Every row gives one point. Each copy is the shape, with its points in the same order, stretched, turned, moved and blurred by noise. Some copies are also mirrored. Which?
In the rows, zero is written as 128.

Shape (7 x 2)
[[113 119]
 [130 122]
 [ 70 178]
 [132 168]
 [134 119]
 [124 134]
 [142 122]]
Copy 1 (7 x 2)
[[127 103]
 [124 125]
 [201  66]
 [165 143]
 [112 130]
 [139 122]
 [110 146]]
Copy 1 is: mirrored
Copy 2 (7 x 2)
[[103 161]
 [111 146]
 [  7 178]
 [ 72 131]
 [120 144]
 [ 96 147]
 [126 133]]
Copy 2 is: mirrored

Shape (7 x 3)
[[113 161 156]
 [125 162  76]
 [171 206 124]
 [123 114 104]
 [100 122  83]
 [ 80 161 156]
 [201 228 116]]
Copy 1 (7 x 3)
[[129  77 101]
 [166 118 117]
 [173  71 191]
 [119 130  86]
 [133 137  63]
 [131  73  63]
 [191  63 238]]
Copy 1 is: mirrored
Copy 2 (7 x 3)
[[ 85 120 151]
 [128  90  76]
 [102 162  80]
 [160 104 115]
 [146  66 106]
 [ 69  91 169]
 [100 187  51]]
Copy 2 is: only turned

Shape (12 x 6)
[[153 145 149 136 135  96]
 [133 108 172  62 112 125]
 [ 94  65 121  79 128  84]
 [168 139 112 189  91 152]
 [148 123 142 197 139 143]
 [170  79 171  97 128 163]
 [107 119 136 109 138  78]
 [137 149  94 147 183  98]
 [140 143 174 178 117 163]
 [187 164 104 184 145  81]
 [ 87 171 130 138 170 171]
 [142  95 115 125 169 113]]
Copy 1 (12 x 6)
[[125 119 121 123 152 174]
 [218  88 109 119 159 132]
 [182  27 167 108 131 172]
 [106 204 214 153 149 105]
 [103 171 198 138  90 141]
 [188 134 163 174 121 130]
 [147  59 128  95 137 177]
 [ 40  95 133 146 118 167]
 [153 191 167 113 103 105]
 [ 39 146 148 157 165 194]
 [ 98 136 117 105  79  65]
 [101  85 165 159 106 172]]
Copy 1 is: only turned
Copy 2 (12 x 6)
[[ 99  80 150 114 124 112]
 [160 149 180 117 156 147]
 [108 182 153 155 178 162]
 [ 70  80 137 103  61 134]
 [ 80 114 108  87  84 113]
 [162 147 148  77 133 159]
 [ 99 126 148 144 152 123]
 [ 87  70  83 146 113  99]
 [119 124 131  79  74 103]
 [ 46   7 130 107  93 105]
 [150 131  67 158  85  76]
 [106 115 105 127 139 138]]
Copy 2 is: mirrored
